Rows are points. Examples show where two turns around zero, p and q, send a point. Write where each new point lands after one turn and then the other. Backwards means that the second turn is done in reverse. Each puzzle has new turns, and all numbers are rounded.
In the rows, zero is written as 128.

Turn p:
[ 90 141 122] -> [ 96 124 104]
[143 188 169] -> [162 171  78]
[127 130 130] -> [128 130 126]
[137 131 105] -> [137 105 126]
[144  50 113] -> [119 108 206]
Turn q:
[177 102 134] -> [179 125 106]
[ 99 185 136] -> [ 90 165 165]
[138 147 108] -> [121 152 113]
[ 98  78 134] -> [122  70 128]
Where do these land?
p, then q: [141 113 177] -> [131 171 159]
q, then p: [108 133  89] -> [ 93 105 114]
p, then q: [162 111 144] -> [160 148 146]
q, then p backwards: [104 192  86] -> [ 67 118 179]
p, then q: [125  91 144] -> [129 129 168]

Turn p:
[128 154 115  79] -> [171 137 123  92]
[114 123  95 176] -> [101 164 111 164]
[133 157 133 134] -> [115 142 135 105]
[ 89  68 145 157] -> [102  86  94 180]
[172 162 178  93] -> [135 102 178  68]
[176 126 135 135] -> [126 129 177 132]
[ 84 107  94 122] -> [146 136  78 154]
Turn q:
[113 111 148 162] -> [ 85 130 113 130]
[165 158 161 126] -> [136 183 145 128]
[ 87 133 122 141] -> [120 111  91 114]
[164 134 156  73] -> [154 154 183 101]
[145 149 130 116] -> [149 147 135 128]
[ 94  83  51 150] -> [124  43 101 167]
Where do these land?
p, then q: [149 148 135 100] -> [137 143 161 111]
p, then q backwards: [112 143 100 222] -> [153 122 178 211]
q, then p: [149 111 103 105] -> [110 101 154 140]
q, then p: [154 111 155 101] -> [116  95 131  94]
q, then p: [ 76 126 147 112] -> [182 118 110 128]

Turn p:
[137 135 122 136 107  83] -> [125 110  99 142  93 117]
[125 172 147  73 137 162] -> [145 110 190  85 130 112]
[ 85 102 123 163 137 161] -> [ 96 178 132 132 148 160]
[158 165 100 151 127 159] -> [169 162 112  93 124 116]
[148 129  97 133 109 124] -> [154 128 103 124 112 141]
[125 101 155  93 121 106] -> [118  87 149 159 131 132]
[110 106 174 125 143 132] -> [100 128 158 156 153 117]
[135 114 106 150 142  96] -> [116 121  81 133 132 129]
Turn q:
[118 152 141 120 117 140] -> [114 148 115 111 117 128]
[133 119 119 136 135 225] -> [ 87 158 136 142 142 210]
[131 132 113 173 142 122] -> [118 116 110 156 161 118]
[144 136 135 106 143 109] -> [158 125 124 106 130 124]
[144 128 117 103  96 148] -> [131 130 122 129  88 156]
[ 97 118 109 125 138  81] -> [126  86 144 117 131  88]
[129 111 161 133 126  71] -> [163 133 144 134 127  72]
Where do these land?
q, then p: [125 136  62 106 155 122] -> [133 116 137 152 173 181]
p, then q backwards: [149 117 116 136 104 152] -> [167 119 144 122 128 133]
p, then q: [ 94 116 107 104 125 125] -> [103 146 155 123 118 151]
q, then p backwards: [123  97  95 131 131 105] -> [139 118 150  89 123 109]
p, then q: [104 131 152 139 126  89] -> [ 97 117 141 139 118  92]
q, then p: [154 109 148 101 106 156] -> [165 155 154 126 108 111]
p, then q: [124 192 126 132 105 138] -> [151 139 110 110  72 110]
q, then p: [163 109 171 126 149 138] -> [157 136 130 108 140  78]
q, then p: [118 145 176 176 151 128] -> [ 94 118 103  82 128  89]

Turn p:
[160 135 166 166 114 102 100 117] -> [135  92 134 176 130  99  94 122]
[ 92 132 160 112 185 103 160 163] -> [ 63 153 139 109 182 140 112 138]
[169 178 102 140 107 170 103 139] -> [182 120 103 169 136 150 161  96]
[149 118 143 116  93 141 116 121] -> [147  99 151 138 105 140 132 127]
[ 72  80  71 160 134 149 127 170] -> [ 93 131  57  95 107 125 174 172]
[ 73 170 165 141 106  88 131 156] -> [ 77 163 135 189 129 146 107 156]
[133 112 155 142  99 162 153 130] -> [111 103 156 139 110 120 167 119]
[170 146 102 116 166 113  78 124] -> [178 118  93 118 161 138  87 111]
[168 112 133  83 173  79 145 126] -> [148 129 163  83 182 121  86 143]
[ 85  80  95 122 111 168 126  75] -> [123 136 114  76  48 119 147 115]
[138 146 116 110 120 134 169  87] -> [152 165 164 117 119 112 142 107]
Turn q:
[161  98 117  65  93 122 119 119] -> [104 126 105  60 136 159 150 145]
[141 134 150 210 128 159  96 162] -> [157 111 179 170 136 160  82  85]
[103 147 146 146 139 153 174 120] -> [166 137 129 161  90 112 139 137]
[138 124 104 154 165 146 118 112] -> [136 148 145 149 154 122 149  96]
[153 153 103  61  91 101  92  62] -> [ 88 145  33  82 147 146 141 114]
[126 148  85 124 123 129  97 160] -> [114 156 130 134 171 142  98 146]
[ 72  82 170 143 145 145 105 128] -> [ 91  90 165 176  97 142 154 130]
[104  91 104 176 140  99 129 116] -> [132  84 142 159 168 100 149 124]
[141 145 171 114 155 100 183 172] -> [144 134 158  96  78  73  99 145]
[141 158 130  89  99 126 167 129] -> [150 147  93  93 103 125 118 158]
Where do these land?
p, then q: [144 150 150 124 117 156 137 151] -> [156 122 144 144 107 122 154 113]
p, then q: [166 128  31 113 133 147 146  68] -> [150 165  73  30 135 111 114 110]
p, then q: [115  90 121 133  99 161 149 138] -> [152 108 127 111 107 127 137 177]
q, then p backwards: [130 122 144  65 108 132 103 170] -> [ 70  92 137  86 134 109 129 140]
p, then q: [112 145 138 146 176 159 110 162] -> [127 153 125 169 151 113 179 136]
q, then p: [139 111 143 146 153 155 105 164] -> [ 96 107 149 150 115 133 114  91]
p, then q: [ 94 145 149 117 112 118 119 169] -> [142 139 156 176 123 149 119 142]
p, then q backwards: [130 136 138 144 160  74 194 108] -> [134 142  86 120 193  96 131 170]
q, then p: [124 143 149 150  98  35 107 106] -> [139 121  81  70  90 112  82 175]
q, then p backwards: [126 108 116 141 124 144 110  44] -> [136 157 116 158 137 201 119 158]

Turn p:
[105 154 136 133 107 127 142  56  99] -> [133 111  98 116 139  82 121  66 107]
[114 145 104 140 169 118 112 127 121] -> [108 150 112 111 144 124 144 148  98]
[130 101 110  94 110 116 119 152 163] -> [108 124 137 110 105 154 113 147 172]
[181 144 169 132 119 117 144 150 128] -> [185 132 147 154 118 108 117 153 141]
[128 133 120 141 129 124 110 160 225] -> [114 206 155 119 128 163 105 140 174]
[108 113 151 120 137 165 154 161 180] -> [110 153 182 152 126 146 155 116 167]
[116 111 116 142 108 129 140 162 106] -> [130 111 144 131  98 158 132 128 104]
[109 152 147 116 146 112 103 166  98] -> [132 114 165 100 145 118 133 163  97]
[166 155 103 121 131 141 123 117  97] -> [166 116  87 115 138 128 150 139 122]
[141 101 129 124 134 132 159 168  88] -> [137  93 142 154  95 139 157 154 112]
[123  96 111 129 125 120 154  53 109] -> [ 98 104  70 149 113  98 123  89 126]
[115 132 140 144 122 136  76  64 123] -> [116 122  97 124 187 117  89  95 116]
Turn q:
[ 97 124 127 100 111 166 130 156 147] -> [108 164 113 109 151 143 112 164 129]
[142 144 122 115  89 152  93 190 128] -> [154 145 126 111 192 117 130 168 101]
[146 107 135 153 168 153 153  90 136] -> [116 120 127 120  68 156 159 117 121]
[119 115 165 158 125 121 120  88 137] -> [109 100 138 132  81 103 121 141 125]
[140 167  81  87  88 137 128 140 151] -> [173 137 125 115 175 156 113 155 169]
[151 123 140 125 160 148 126  90  91] -> [149 146 140 112  78 125 138  97 113]
[114 139 140 129 152 103 144  97 103] -> [119 130 151 146 100 122 115  90 140]
[122 145 118 149 107 120 148 155 118] -> [124 135 143 158 156 125 147 139 137]
[ 95 131 106 145 127 131  84 169 155] -> [125 120  99 155 163 141 100 160  91]
[168 121 177 126 190 106 157  87 121] -> [108  98 164  95  76 134 146  64 122]
[114  92  97 123  91  72 126 146 119] -> [124 115  82 156 167  88 129 113 160]
Where do these land?
p, then q: [116 150 136 162 102 106 140  83 128] -> [178 111 131 144 107 104 103 109 142]
p, then q: [152 114  89 148 170 177 114 132 152] -> [125 156 144 155 126 198 151 146 121]
p, then q: [110 138 139  98 124  71  91 152 136] -> [115 134 121  96 173 103  83 119 104]
p, then q: [ 79 163 173  86 126  98 118  97  97] -> [102 107 110 110 125  86  87  58 140]
q, then p: [103 149 134 152 127 123 157 135  84] -> [146 160 147 140 134 100 112 104  96]
p, then q backwards: [166  82 111 132 165 170 161 155 172] -> [100 131  77 171 113 150 197 120 127]
q, then p backwards: [105 138 104 135 102 152 161 139 137] -> [152 112 121 126 160 142 118 148 162]
p, then q backwards: [170 125 122 120 152 126 127 134 138] -> [119 123 102 138  91 145 131 125 134]
p, then q backwards: [145 134 125  97 100 107 105 115 108] -> [143 121 130 105 112 113  97 108 159]
q, then p backwards: [174 110 145 134 130 160  95 157 159] -> [119 159  97 118 144 121 102 148  72]
q, then p backwards: [ 88 104 130 143 111 119 140 108  98] -> [137 108 137 133 149 105 165 103 154]

Turn p:
[112 113 155 125  92 110 159 134 140 102 115] -> [101 158 125 122  92 145 104 111 117 120 107]
[141  96 119 126 141 117 151 115  44  96 132] -> [124 128 128 126  99 147 179 123 202 104 106]
[142 148 139 115 142 120 142 150 152 143 108] -> [137 137 122 155 133 119  88 137 125 119 141]
[164 108 146 139 143 126  31 113 153 104 121] -> [130 162 166 115 195  72 162  93 110 119 130]
[113 102 141 114 149 126 157  78 150 108 139] -> [ 71  98 124 149 118 122 138 116 116 110 104]
[108 132 149 160 147 104 106 142 133 129 130] -> [137 157 129 159 134 129 148 113 109 152 134]
[111 127 148 120 134 173 150 142 154 195 161] -> [114 107  98 129 106 102 118 188  92 151 167]
[ 93 137 128 111 102 121 128 146 134 137 102] -> [132 142 130 119 117 165 107 126 104 118 151]
[167 121  59 133 114 110 127 145 121 123 115] -> [146 120 113  97 165 144 103 106 182 139 128]
[142 150 111 141 105 106 154  76 120 134 113] -> [111 102 170 131 130 156 105 132 151 147  99]
[108 143 144 123 122 108 102 108 115 123 108] -> [131 138 170 138 129 149 140 115 114 118 134]
[140 130 117 128 154 114 141 150 140 126 130] -> [136 127 102 151 136 120 114 117 142 129 132]
[150 140  90 139 119 213  91 149 134 138 108] -> [172 123 110  72 185 117 129 180 112 116 123]
[100 144 146 117 128 142 153 145 102 132 209] -> [150  95 103 128  52 108 157 133 116 149 136]
Turn q:
[116 137  95 114 133  92 131 157 145 146 106] -> [116 136 133  97 118  80 137 133 133 157 144]
[127 167 117 146 150 153 105 144 112 122 134] -> [122 133 107 122 170 125 127 120 163 126 103]
[131 126 113 113 152 111 118  98 136 163 150] -> [109 144  95 144 118 112 127 106 120 121 162]
[140 100 117 129 169 132 132 168 146 181 147] -> [ 56 141 132 138 148 124 133 135 124 154 163]
[123 161 144 171  91 161 132 118 162 107 125] -> [150 119 131 123 150 127 133 176 126  73  96]
[114  81  94 125 143 114  94 141 141 138 149] -> [ 78 116 100 128 107 121 155 116 107 155 124]
[131 133 144 126  95 161 169 122  90  96 117] -> [169 134 172 152 122 152 110 134 143 122  93]
[122 154 194 129  97 120 142 126 113  88 138] -> [198  94 139 139 141 160 126 151 138 123 133]
[116  94 101 103 171 128  72 154 155 171 110] -> [ 62 155  84  86 124 127 134 122 107 169 141]
[146 112  99 134 183 108 114 138 167 109 114] -> [ 93 132 132  85 144 117 172  92 109 125 141]
[175 113 120  96 111 124 111 123 124 151 133] -> [102 132 124 121  84 148 113 121 152 119 154]
[103 154 147 114  93 145 174 102 112  83 141] -> [201 138 150 166 120 135 140 141 136 115 104]
[125 144 153 166  78 116 159 105  79  96 127] -> [186  81 159 158 125 124  95 127 135 108  99]
[123 116 153 127 126 128 140  95 110 140 101] -> [149 136 135 133 122 138  89 118  99 125 133]
Where do these land?
q, then p: [ 98 161 160 109 148 140 109 110 129 113 160] -> [147  94  99 132 162 115 116 144 161 140 107]
p, then q: [126 110 123 128 105 108 148 162 101 134 140] -> [124 147 113 132 102 115 139 161 147 102 129]
p, then q: [ 97 124 117  91 159 171 124 124 113 186  89] -> [101 110 147 164 159 156 184 132 153 165 101]
p, then q: [157 115  83 117 128 136 149 129 108 115 131] -> [109 152 130 101 105 132 166 130 105 121 132]
p, then q: [ 86 171 125 110 163 145 114 143 130 120  89] -> [114 108 156 140 157 163 131  91 156 110  91]
q, then p backwards: [144 114 131 159  85 100 191 108 161 142 145] -> [128 164 183  72 154 144 118  98 122 153 130]
q, then p: [146 160 121 113 167 131 108 121  83 156  89] -> [133  81 171 137 168 109 133 111  97 123 151]
p, then q: [141 152 140 117 155 172 110 154 119 153 104] -> [110  95 153 118 152 137 158 113 171 139 139]
q, then p: [157 103 128 120 106 124 136 146 138  92 141] -> [ 98 146 113 110  97 122 115 150 114 117 111]
q, then p: [112 159 139 121 108 107  69 104 168 135 140] -> [143  97  89  89 136 138 109  88 168 119 133]
q, then p: [136  93 155 136 117 105 139 117 124  83 123] -> [ 98 146 136 104 109 109 146 158 153 111 111]
p, then q: [134  89 122 176 122  83 147 121 177 136 174] -> [114 150  81 143 116  64  84 132  90 136 139]
p, then q backwards: [128 113 121 166 100 142 122 126 114  99 140] -> [110 126 106 113 135 145 106 146 132  94 104]
